Each row of a before or after table is a point. One or more steps were done to the points. Then noise was added and the rows were shuffled. The steps act on columns, c1 being the first. What was done? A step turns or swaps two columns, mirrors them in a line or flattens them onto one, adds a multiple of one to another, or multiplies or shifts one. Angles are multiples of 10 degrees, from the lower column toward the higher: turns from -170 to 170, lines from 10 to 170 but not 90. Use the fewest steps. Two steps may share a column if one is a turn and the other turns, adds or multiplies; they go together, in the order done. Otherwise the lowest column goes first.
(in the rows, 128 means zero)

Before (12 x 3):
[[125 145 161]
 [151 123 105]
 [113 132 110]
 [145 144 159]
 [142 135 113]
 [147 106 151]
 [141  97 130]
 [126 115  98]
 [114 168 160]
 [174  93  84]
 [119 159  91]
 [115 136 119]]
After (12 x 3):
[[166 174 137]
 [111 153 137]
 [ 95 218 108]
 [112 141 126]
 [130 112  97]
 [122  25  70]
 [126 149 107]
 [145 245 158]
 [158  66 129]
 [144  39 120]
 [153 178 152]
 [104  93 106]]
Steps: turn c1 and c3 by -50 degrees; multiply c2 by 3

Before (11 x 8):
[[134 117 147 129 100 121 169  68]
 [160 116 138 126 153 128  95 115]
 [125 117 141 132 102  97 170 129]
 [105 166 127 103 102 105 166 123]
 [129 211  75 120 104 131 125 142]
 [102 144 149 120  86 143 152 122]
 [ 99 151 152 134 142 119  96 115]
 [133 136 150 105 173 139 162 144]
 [249 133 151 131 106 115 164 147]
 [128 116 126 120  95 135 138 120]
 [175 122 147  91 114 120  55 131]]
After (11 x 8):
[[111 122 119 131 160 132 136 150]
 [170 169 144 107 116 122 100 139]
 [ 82 113 134 108 132 115 170 190]
 [203 166  98 179 155 131 122 124]
 [102 163 124 108 165 147 153 149]
 [220  87  97  95 139 124  53 132]
 [ 77 128 137 121 151  94 172 139]
 [112 165 107 119 148 110 166 139]
 [101 130 112  96  90 139 161  95]
 [164  94 134 117  99 124  95 132]
 [155  32 140 110 159 120 162 115]]
Steps: turn c1 and c2 by -60 degrees; add -1 times c7 to c1; turn c3 and c4 by -70 degrees; turn c5 and c8 by -160 degrees

Before (13 x 12):
[[ 70 118 127 118 163  79 124 101  74 220 144 106]
 [152 166 108 156  64 102 130  76 150  71 113 120]
 [143 128 181 151 119  85 155  85 145 105  91 160]
 [130 170 168  70  45  89 146 209 197  72 128 151]
 [ 72  61 130 133 122 124 138  88 100  68 111 104]
 [106 106 154 139 146 184 145  84 118 132 150  96]
 [ 95  95 113 171 163 121  29 108 103 153 122 189]
 [141 161 110 146 128 145 109 171  93  91  96 154]
 [ 42 123  94 164 162 107 145  95 138 188 107 123]
 [126 145  89 110 115 115 167  80 125  74 153 169]
 [ 97  39 104 108 126 123 173 191 114 200 156  91]
 [ 97 156 131 186  63 101 137 121  94 102 136 180]
 [105 111 102 174 173 108 141 138  91 118 194 103]]
After (13 x 12):
[[102 119 138 107 104  50  87 134  69 219  94 112]
 [ 94 168 111 154 177 124 174 184 153  74 175 113]
 [117 154 114 186 182  84 163 123  91 106 145 171]
 [118 141  79 117 151 106 151 171 124  77 113 148]
 [ 78 128 172 150 119 119 183 172 139 104 164 175]
 [122 107 110 174 128  99  64 108  88 115  48 100]
 [ 82 169 161  66 187 147 190  52 195  67 177 159]
 [140 158  99 146 117 160 139  91  92  89 157 153]
 [133  39 116 104 145 118 155  65 114 209 100  85]
 [137 123  92 162  92  30 145 131 136 187 127 110]
 [147  58 137 129 132  58 162 149  95  59 137 112]
 [128  97  97 176  94  92  17 144 102 152 115 175]
 [190 101 165 138 113 110 112 167 119 128 101 109]]
Steps: turn c1 and c6 by -110 degrees; turn c6 and c8 by -160 degrees; turn c3 and c12 by 20 degrees; turn c5 and c11 by -150 degrees; add 1 times c11 to c7

Before (9 x 20):
[[111 148 133 127  77  81  91  70 167 121 185 140 177 192 151 152 100 122
  160 138]
 [ 92 194 138 168 110 188  94 116 103 139 133 137 130 136 117 118 162 121
  103 155]
 [194 111 101 121 129  63 161 115 187  52  48 110  47 140  54 144 164 108
  133 161]
 [103 170 135  93  74  95  72 103 125 127 155  93 168 167 164 149 123  91
  157  64]
 [187 137  86 130 158  89 160  68 192  45  68 114  36 118  96 148 177 169
  158 141]
 [ 80 184 152 189 147 166 135 137  94 141 169  87 124  82 134 114 136 108
  138 183]
 [ 83 125 156 174 153 201 153 117 124 137 127 113 137 100 108 127 138 130
  105 138]
 [ 81 191 134 178 134 186 127 104 154 117 180  56 118 141 106 126 124 106
  107 147]
 [ 86 185 157 200 174 164  90 142 184 118 140  96 104 155 166  93  84 107
  130 143]]
After (9 x 20):
[[ 60 151 105 120 129  70 162 120  73  55  52  50  50  99  55 157 168 102
  134 164]
 [163 160 140 170 112 188  91 116 190 135 138 187 129 142 118 132 155 114
  100 157]
 [167 198 132 181 134 212 130 110 156 110 179 161 119 134 103 104 121 105
  106 146]
 [175 125 155 172 156 131 155 120 126 158 124 194 142 108 109 107 138 131
  108 138]
 [135 158 123  91  71 234  71 103 161 110 156  88 173 167 167  99 136  86
  153  66]
 [180 212 155 201 174 227  93 138 124 105 139 154 100 145 163 121  80 108
  129 145]
 [ 70 172  85 130 153  74 159  72  87  60  70  86  36  74  94 159 180 171
  154 144]
 [177 151 148 195 139 164 139 138 185 161 171 151 126  92 124 119 126 111
  139 183]
 [128 170 131 133  73 156  93  67 109  93 190  85 174 189 141  91 114 117
  158 138]]
Steps: turn c16 and c17 by 20 degrees; turn c1 and c16 by 150 degrees; mirror c2 and c9 in the line at 20 degrees; turn c6 and c12 by 70 degrees; add -1.5 times c7 to c6; turn c10 and c14 by 30 degrees

Before (11 x 48):
[[131 134 102  96 168 111 113 184  74 130 174 168 176 114 120 136 153  93
  122 118 148 171 102 141 205 133 137 109  57 146  64 127  75 127 139 162
  149 147 118  80 156 217 117 127 100  79 204  69]
 [ 81  98 140 155 143  29 124 129  81 151 146 108 119 193 123 116  89 103
  154 144 141 103  71 178  82 107 172 148 153 119 186 116 127 108 121 103
  134 140 115 140 167 101 151 152 148 151 148  93]
 [ 91 146 127 119 112 136 105 173 134 179 117 149 152 123 108 213  35 124
  118 120 123 151 123 106  85 145 116  80  94 119 136 128  77 134 163 149
   81 117  93  92  90  99 212  52  77  98 172 159]
 [111  65 153 127 203 145  99 131  99 183 104  89 132 124  96  89 183 108
  107 114 130 139  85 140 122  91 223 100 151 141 121 165 115  93 137 191
  102 111 138 134 160  90 125 113 140 137 119 207]
 [143  99 197 212 163  82 144 118 122  89 118 122 171  66 145 147 151 161
  158 143 171 145 202 160 198  67  91  66 120  36 203 140 132  84 156 240
  188  86 171  57 104 173  61  94 158  77 107 163]
 [ 73 246 134 129 154 197  59 104  90  80 121  72 194 131  74  89  69 132
  133  63  95 134 112  84  66  73 120  84  94 144  60 168 108 183 114  95
   96 144 101 110 144 101 108  36 124  93 152 121]
 [203 147 131 184 157  93 113 141 165 129  96 134 200 114  53 129 175 131
  132 154 165  93 175 114 113 123 218 157  96 147 132 121 191  57  88 129
  133  97 159 142 153 199  81 176 104 169 140  85]
 [173 120 103 136 107 121 207 119 144 108 134 120 222 132  88 148 150  94
  151  99  77 133 116 122 114 102 179 141 203 113 139  82 122 138 141 128
  102 113 130 157 148 110 129  63 105 139 114 133]
 [ 84  80 120 139 154  78 104 128 132 159 120  91 123  81  89 138 160  93
   87 133 145  88 152 159 150 172  98  48  91 110 105 141 120  88 136 141
  199  48  94 139 146 180  95 110 117  87 158 142]
 [118 171 191 156 143 106 147 163 136 159 176 138 124 115  77 130 175 116
  145  95 111 161 129  71  92 205 131  96 139 126 171 119  88 127 189  96
  148 206 142 129  98 148 164 172 192  98 145 199]
 [ 95 108 127 140 142  94 141  96 138 179  98 176 123 157 156 170 116 128
  127  86 162 187 143 145  74 134 179 140 161  97  97 118  76  58 164 191
   91 146 125 148 151 157 115 105 202 140 132 115]]
After (11 x 48):
[[142 247 135 128 155 198  59 128  89  79 121  11 193 130  73  89  70 131
  134  62  95 135 112  84  66  72 121  83 156 158  59 150 107 183 114  95
   95 144 102 108  50 101 107  35 147  66 152 120]
 [181  99 197 211 163  83 145 127 122  90 118 131 171  66 145 146 152 160
  158 141 172 146 202 161 197  69  89  65  46 172 202 151 132  84 157 239
  188  88 171  57 102 174  61  94 147 126 108 162]
 [175 135 102  96 167 113 112 128  75 129 173 187 176 113 120 138 152  93
  121 119 148 172 103 142 206 132 137 108 162 167  65 113  75 127 139 161
  148 147 118  79 213 217 117 126 117 115 203  68]
 [132 119 103 135 107 122 207 129 143 110 134  98 222 131  89 149 149  95
  149  99  77 135 115 122 114 101 177 140  87  61 141  91 123 139 140 128
  102 113 131 155 130 111 130  63  97 174 114 134]
 [ 89  97 140 155 143  29 124 128  81 151 147  63 119 194 123 117  89 102
  154 144 142 103  70 178  80 106 173 148 109  99 184 131 128 108 121 102
  134 139 114 140 127 101 150 151 131  92 148  93]
 [152  81 121 140 154  77 104 128 132 159 120  46 123  80  88 138 161  93
   88 133 145  89 151 159 150 173  97  49 123 172 105 130 121  89 136 139
  199  48  94 139  82 179  93 110 130  72 158 142]
 [115 146 130 185 157  93 112 128 165 129  95 124 200 114  54 130 175 131
  131 155 163  93 175 115 112 124 218 158 162 165 131 112 192  57  89 129
  133  97 159 142 158 200  81 177 115 213 139  85]
 [153 170 190 156 145 105 146 128 136 159 176 165 124 117  78 130 176 115
  144  95 111 161 129  71  91 205 129  96 114  95 170 154  87 126 190  97
  148 205 142 130 123 149 164 172 151 109 144 199]
 [105 109 129 142 142  96 141 127 138 178  98 205 122 157 157 171 116 128
  128  86 162 187 142 145  73 135 179 141  91 121  97 158  76  59 164 189
   90 147 126 147 222 157 114 104 155 100 132 116]
 [144 147 126 118 111 136 105 129 134 179 117 194 153 122 109 213  35 124
  119 121 123 150 124 106  85 145 118  80 131 169 137 101  77 134 164 149
   81 117  94  92 132  98 212  52 107  81 171 159]
 [114  66 153 127 203 144 100 127 100 185 104  32 133 124  96  89 181 109
  107 115 130 140  85 140 122  92 224 100 136 113 122 155 114  94 138 191
  101 110 139 133  90  91 125 112 151 114 119 207]]
Steps: turn c1 and c46 by 70 degrees; multiply c8 by 0; add 0.5 times c11 to c29; turn c29 and c30 by -110 degrees; multiply c12 by 2.5; turn c12 and c41 by 40 degrees; flatten c32 and c45 onto the line at 40 degrees

Before (12 x 64):
[[153 141 118 118 123 107 146  81 130 122 133 140 129 135  92 108 134 136
  100 113 100 121 119 115 165 118 118  91 128 147 130 139 168 146 118 141
  148 135 119 106 145 121 143 138 180 147  33 214 158 131 121 145 145 121
  143 110 131 119 120 114 130 143 107 130]
 [117 139 110  97 236 136 145 136 129 135 167 115 124 147 137 102 127 133
  110 140 103 138 133 126 117 197 106 149 107 126  78 125 134 116 112 169
  143 121 114 104 141 126 129 140 173 145  95 115 128 137 159 140 156 121
  110 138 129 139 136 111 132 142 104 140]
 [124 109 103 129 116 130 141 118 131 128 158 127 106 146 140 146 122 137
  144 105 110 128 102 112 131 131 128 150 105 145 110 126 105 140 109 110
   94 131 127 109 129 144 148 132 164 119 135 114 131 101 145 105 140 138
  137 108 118 116 117 111 106 101 123 149]
 [148 142 154 114 118 115 135 105 125 140 142 138 121 130 100 187 139 144
  121  89 108  88 134 126 114 122 181 116 148 147 115 136 120 154 124 125
  144 135 100 110 119 140 144 138 117 181 138 114 132 110 161 142 128 145
  109 121 120 173 201 121 136 106 122 130]
 [142  93 100 111 109 143 139 128 144 125 141 131 124  94  96 128 136 131
  108 140 118 125 101 111 116 119 102 137 143 140  93 117 249 118 123 109
  148 122 113 228 131 124 129  95 131 102  96 115 114 110 115 140 146 129
  158 118 118 119 126 118 115 104 191 143]
 [117 112 111 136 153 131 155 105 129 116 140 128 128 121 111  97 119 136
  144  88  97 121 118 117 119 110 129 144 131 196  80 138 130 125 118 106
  114 133  54 118 185 126 139 149 100 104 131 141 125 130 122 146 159 108
  122 113 161 141 118 132  90 131 110 138]
 [153 109 101 126 119 150 145 108 123 130 160 129 124 156  86 116 137 132
  137  85 121 124 122 115 135 124 146 157 151 132 136 152 105 118 127 108
  103 114  81 124 127 123 148 130 121 136 138 114 102 112 118 130 127 149
  106 153 125 124 118 144 128 126 106 126]
 [150  78 199 130 125 116 146 133 143 115 136 141 132 154 103  98 125 148
  138  87 125 135 102 115 113 113 106 141 147 140 138 145 122 127 116 121
  122 100 113 117 116 136 127  83 101 149 149 116  97 144 120 137  92 115
  104 107 135 130 132 135 128 159 109 128]
 [ 99 145 142 113 111 175 136 136 142 149 128 125 109 156 151 108 126 131
  139  99 111 112 125 127 151 147 112 160 128 125 118 134 128 117 122 107
   84 127  89 103 123 130  80 122 112 106 146 168  98 148 123 147 147 117
  106 182 135 142 120 125 133 131 110 145]
 [130  94 114 153 158 153 128 133 165 131 140 124 122 142 101  97  81 161
  144 124 121 102  92 140 138 108 101 137 139 175  68 144 168 122 109 165
  143 131  69 119 115 161 152 118 108 149 119 119 142 126 170 126  43 108
  107 119 122 134 118 145  97 114 135 140]
 [122 144 110  96 110 108  93 133 145 160 146 105 116 149  98  96 129 133
  139 185 136 180 123 134 126 109 119 114 143 127 124 154 130 135 124 131
  102 134 111 120 116 181 123 129 143 101 146 148  97 145 143 147 155 113
  140 122 183 153 131 111 124  99 115 135]
 [139 137 110 110 162 142 128 133 134 115 126 138 131 106 133 112 102 151
  140  96 103 120 122 118 120 112 120  83 136 174 118  78 132 113 131 120
  143 138 115 101 131 159 152 147 126 108 149 125 118 116 159 139  95 119
  114 113 117 130 130 138 118  98 109 147]]
After (12 x 64):
[[138 139 116 111 159 143 127 133 132 117 118 138 132 107 135 110 121 154
  139  94 102 120 120 143 120 112 122  83 138 176 119  80 134 112 129 123
  163 134 143 101 128 167 152 149 127 107 147 115 119 116 161 137  95 122
  115 141 118 131 131 138 119 119 110 131]
 [ 97 145 156 110 128 174 135 138 143 149 129 123 109 156 151 108 127 130
  138  97 109 112 127 148 149 148 113 162 129 127 117 132 127 117 120 105
   99 127 148 102 122 133  81 122 113 105 147 172  98 148 124 149 146 119
  109 183 136 141 122 128 133  96 113 147]
 [127  93 142 154 154 151 127 133 165 132 133 124 122 144  97  93 102 156
  145 124 122 104  91 150 138 107 103 136 140 174  67 144 169 122 109 167
  147 140 182 119 113 179 150 115 108 149 117 108 144 128 169 124  45 107
  110 167 124 133 119 145  95 131 135 128]
 [148 144 163 111 115 116 136 104 125 138 130 136 123 131  97 183 146 144
  121  89 110  87 135 143 115 124 184 118 148 149 114 136 120 153 127 126
  154 144 134 111 119 134 142 138 119 180 138 118 133 109 158 141 129 145
  109 112 121 172 205 120 136 126 121 137]
 [153 110 118 125 116 151 146 105 124 133 157 130 125 154  83 118 130 132
  135  84 122 123 123 164 136 125 146 158 151 133 136 152 108 120 126 108
  116 151 173 125 126 121 150 131 122 135 138 121 102 113 116 129 128 147
  106 145 127 123 118 145 129 108 105 133]
 [150  78 193 130 121 115 145 133 145 114 156 140 133 154 105  98 130 149
  137  86 125 136 101 144 112 113 107 144 147 140 138 145 121 125 118 121
  100 119  98 118 117 135 130  81 102 150 146 117  97 141 120 137  93 114
  102 110 134 127 131 133 130 143 108 132]
 [141  95 107 111 104 143 140 128 143 124 141 131 122  96  99 129 131 130
  106 140 121 124 101 150 115 121  99 139 144 141  90 116 250 120 124 112
  158 136 147 229 129 120 130  95 131 104  96 122 113 111 115 141 149 132
  158 109 118 119 124 122 114 129 189 156]
 [126 107 104 127 114 131 139 119 131 129 140 127 105 148 138 147 129 135
  144 104 111 127 104 143 130 129 129 152 107 146 110 124 106 140 110 110
  125 158 136 109 129 145 150 131 164 122 137 117 130 102 145 106 141 138
  140 114 117 118 117 109 105  85 125 157]
 [122 144 121  96 119 107  93 131 144 160 134 104 116 148 100  97 154 134
  138 186 135 182 123 133 127 109 119 113 144 126 125 154 131 134 126 129
  134 145 152 121 114 174 123 128 143 100 147 151  97 144 141 147 154 112
  139 117 184 151 129 114 126  88 116 143]
 [118 114 140 137 156 131 153 104 129 117 129 126 129 120 111  98 117 138
  142  91  96 119 118 174 121 109 127 144 130 195  81 138 130 125 119 108
  117 141 186 119 185 131 137 149 101 104 132 131 126 132 121 147 157 107
  120 121 159 140 119 131  93 118 109 123]
 [118 141 118  98 222 138 144 135 128 139 154 118 122 148 136 101 126 133
  108 139 102 138 132 137 117 198 105 151 105 123  77 121 137 119 112 171
  126 157 146 104 141 128 131 141 173 143  96  79 127 138 158 141 153 122
  111 138 128 139 135 111 132 149 106  92]
 [154 143 122 116 155 106 148  82 129 121 126 137 131 135  94 106 131 136
  101 112  98 118 118 143 164 120 118  90 130 144 128 138 168 146 121 141
  129 134 133 105 146 120 145 138 178 148  33 211 162 130 122 146 145 122
  142 106 128 120 121 115 130 156 106 117]]
Steps: turn c24 and c39 by 150 degrees; turn c3 and c39 by -30 degrees; turn c5 and c48 by -20 degrees; add -0.5 times c5 to c64; turn c11 and c38 by 60 degrees; add -1 times c17 to c56; turn c17 and c42 by -30 degrees; turn c37 and c62 by 50 degrees

Before (14 x 64):
[[108 130 140  69 131 102 105  97 127 131 105 109 129 104 139  67 123 120
  131 139 123 140 126 126 134 168 132 128 153 115 109 101 135 151 157 147
  141 103 123  83 127 115 140 114 114 104 102 122 131 137 137 100 111  95
  135 119  98 145 128 173 125 140  95 136]
 [137 125 130 141 138 115 134  98 117 137 115 118 175 104 131 138 114 115
  141 135 107 163  90 143 109  79 152 142  93 147 111 135 150 159 134 119
  102 106 127 147 141 141 140 152 156 134 113 118 116 149 142 114 135 103
  107 123 125 147 160 136 115 129  98 120]
 [122 148 122 130 129 129 177  84 140 130 149 127 126 116 121 137 113 110
  111 145 119 148 144 105 136  92 113 143 158 122 176 127 137 168 152 146
   98 132 140  92 149 141 108 142 139 130  97 120 144 118 143 113 141 104
  123 127 138 122 157 122 146 133 141 136]
 [111 131 114  76 138 134 113 107 142 142  78 123 127 119 156 100 119 118
  140  91 106 124  88 118 138 127 119 144  94 143 200 129 144 150 134 138
  121 109 122 148 136 137 142 137 138 126 115 130 137 122 138  90 117 111
  183 150 119 131 146 124 128 121 107 109]
 [108 132 116 136 127 151 124 111 155 132 143 122 197 118 115 131 112 144
   93 136 125 126 156 139 126 160 118 142 110 149 125 131 142 143 145 146
   96 124  98 119 142 148 143 157 159 101 145 145 139  28 135 126 123 118
  111 121 129 146 136 122 137 136  97 148]
 [119 145 140 154 122 102 101  95 119 137 138 111 136 120 120 106 111 122
  134 114 132 126 143 145 112 159 139  89 118 135 124 134 145  65 157 141
  115 122 135 113 125 104 132  92 155 129 126 142 131  89 124 174 126 106
  106 124 138 133 130 141 147 129  94 120]
 [126 154 120 150 134 131 106 110 137 128 136  36 130 121 110 136 112 108
  126 129 125 146 152 135 132 160 136 146 134 150 142 128 125 154 149 146
  145 151 123  91 144 134 119 141 141 129 167 197 142 144 128 237 134 179
  126 125 125 108 131 143  62 130 128 137]
 [153 122 121 145 131 147 119 164 124 152 118 125 179 163 128 132 112 160
  124 135 145 157 151 148 106 144 113 136 110 105 124  92 132 145  42  55
  138 121 128 141 149 143 136 138 146 129  99 121 126  76 172  96 133 128
  119 127 130 109 144 143 134 123  96 103]
 [133 132 198 155 141 148 215 135 123 150 150 106 153 112 115 124 138 137
  141 102 122 129 162 143 108 164 111 147  99 113 169 101 167 143 106 144
   98 122 127 132 128 147 101 111 103 107 108 142 133 124 140  97 125  90
  114 186 136 139 126 135 146 124 102 143]
 [108 133 125 145 136 140 102  89 114 126  96 126 131 103 111 121 131 117
   97  92 156 118 130 145 141 150 111 128 115 109 115 131 125 166 154 148
  136 106  89 144 134 147 138 114 127  90 113 125 118 143 129 105 105 118
  122 140 142 137 155 123  92 168 103 112]
 [110 132 120 121 141 103 113  87 139 166 105  94 125 105 123 132 109 108
  101 121 127 122 160  54  52 116 249 140 113 134 120 126 127 105 156 129
  135 109 127 137 132 131 122 155 152  91 118 121 110 147 131  99 110  97
  139 126 137 124 142 125 143 125 159 105]
 [133 123 113 109 122 176 105  98 113 168 138 111 164 110 120 129 148 108
  138 148 115 124  82 146 134 151 112 132 140  71 117 125 125 125 136 143
  123 103  84 145  63 150  86 155 140 117 135 123 122 151 134  91 140 109
  122 152 143 144 138 127 141 176 127 132]
 [119 159 120 145 112 109 104 107 116 126 121 116 151 102 141 112 122 205
  142 133 136 158 149 133 122 160 165 147  98 139 120 130 189 162  62  99
  111 120 138  99 101 150 137 152 147 118 110 154 125 132 145  95 126 112
  127 150 132 115 156 124 146 180 136 142]
 [107 167 113 132 123 104 144 120 151 134 139 121 135 148 113 136 111 115
  140  94 139 117 157 146 137 133 128 125  98 148 132 136 142 122 161 115
   97  99 128 121 110 142 118  71 140 121 100 134 113 135 135 158 137 127
  108 185 112 144 130 144 143 182 105  68]]
After (14 x 64):
[[109 132 113 135 127 151 123 110 151 129 128 123 241 117 115 133 114 129
   93 138 126 124 157 139 124  69 120 143 105 150 121 132 142 116 139 146
   96 126 102 119 139 145 146 155 158 101 143 149 138  25 132 128 129 120
  110 120 131  98 135 124 139 135 107 147]
 [151 123 122 145 134 148 118 162 123 153 127 125 207 162 125 133 115 107
  124 135 147 152 150 143 107  80 115 137 113 105 127  91 134 113 139  54
  137 119 127 144 150 143 138 137 147 125  98 122 126  75 141  98 119 130
  118 128 133 203 147 144 129 124  67 100]
 [117 161 119 146 113 110 107 110 117 129 127 116 164 104 142 112 124  77
  140 132 135 155 148 133 122  24 162 146  99 140 121 130 187  99 138  97
  115 118 139  98  99 149 136 153 147 118 109 151 122 134 113  97 117 113
  127 152 135 193 154 122 146 182 112 140]
 [109 166 110 131 124 102 144 117 152 133 127 122 139 151 111 136 113 140
  137  93 138 117 158 148 135 133 129 125 101 147 130 136 143 139 129 113
   94 101 127 126 112 142 117  69 141 120 100 139 114 135 165 160 121 126
  109 184 112  84 128 142 142 182 117  68]
 [127 153 119 152 133 134 105 114 136 129 126  38 133 122 109 133 112 161
  123 128 128 147 154 135 133 102 136 144 134 151 142 128 127 105 102 143
  147 150 122  88 149 135 123 144 143 128 165 195 143 143 237 235 115 183
  125 125 124 117 130 143  63 134 128 136]
 [118 146 137 154 122 106 105  93 120 137 128 108 142 121 120 106 112 149
  130 114 130 123 142 146 112  90 139  92 114 135 122 137 146 185 123 144
  116 123 135 113 120 102 132  89 158 126 124 141 131  89 166 172 153 106
  104 125 139  87 127 140 149 128 109 120]
 [112 129 113  74 136 133 113 110 143 142 129 124 123 120 156 100 120 140
  144  92 106 121  91 119 141 139 120 143  95 142 198 130 144 102 126 136
  124 110 120 150 135 134 141 138 139 126 117 132 134 122 101  90 130 107
  183 149 118 112 145 125 128 123 109 111]
 [135 126 134 142 139 113 135 100 115 137 127 117 202 104 126 140 113 116
  139 136 107 163  93 144 110 208 153 142  93 147 110 136 149  99 144 116
  100 106 126 147 138 140 139 152 157 134 114 118 114 149 128 112 111 103
  110 126 125 105 161 135 116 127 105 123]
 [110 131 120 119 140 103 114  91 141 165 127  96 124 105 123 136 108 140
  100 121 126 121 160  51  55 160 249 143 114 132 122 127 129 141 117 129
  138 109 124 135 134 131 126 151 153  91 123 122 109 143 100 103 153  98
  137 125 137 114 142 123 143 126 167 107]
 [110 132 140  68 133 107 104  98 126 131 129 108 129 103 138  69 126 154
  131 141 125 139 129 124 131  80 133 128 156 114 110  97 133 101 132 146
  141 105 122  84 128 118 140 116 116 102 102 123 127 139 109 102 132  96
  135 119  99  88 130 171 124 141 107 136]
 [109 137 122 142 138 140 103  87 116 126 127 126 134 105 112 120 132 149
   98  93 156 115 129 145 143 105 113 129 115 106 116 134 125  84 127 150
  137 107  90 145 131 146 137 112 127  90 115 125 115 142 105 104 137 119
  122 145 143  92 155 125  91 164 115 112]
 [121 149 121 132 127 131 179  88 138 129 127 128 126 113 122 137 114 127
  110 148 118 148 143 102 137 191 112 144 157 123 175 127 138  97 114 144
   97 132 145  97 150 141 105 143 139 129  98 120 145 118 127 113 100 106
  124 129 139 114 158 122 147 133 146 133]
 [131 125 112 105 123 178 103  96 115 172 127 107 187 107 121 129 149 159
  144 147 113 123  81 147 132 111 107 130 140  70 114 129 125 134 141 141
  124 101  86 146  60 150  84 155 142 116 130 120 125 149  98  91 119 110
  122 154 141 115 140 128 144 175 134 133]
 [134 134 195 159 143 145 218 135 122 149 127 104 169 109 116 126 142 138
  139 105 123 131 162 144 106  74 109 152  98 115 170 102 168 116 145 145
   92 122 122 135 128 148 100 112 100 106 107 141 134 123 108  96 125  88
  113 188 135 133 126 134 149 127  96 143]]
Steps: multiply c11 by 0; multiply c13 by 1.6; turn c18 and c26 by -150 degrees; multiply c26 by 1.6; turn c34 and c53 by -160 degrees; turn c35 and c58 by -110 degrees; turn c58 and c63 by -20 degrees; add 1 times c52 to c51
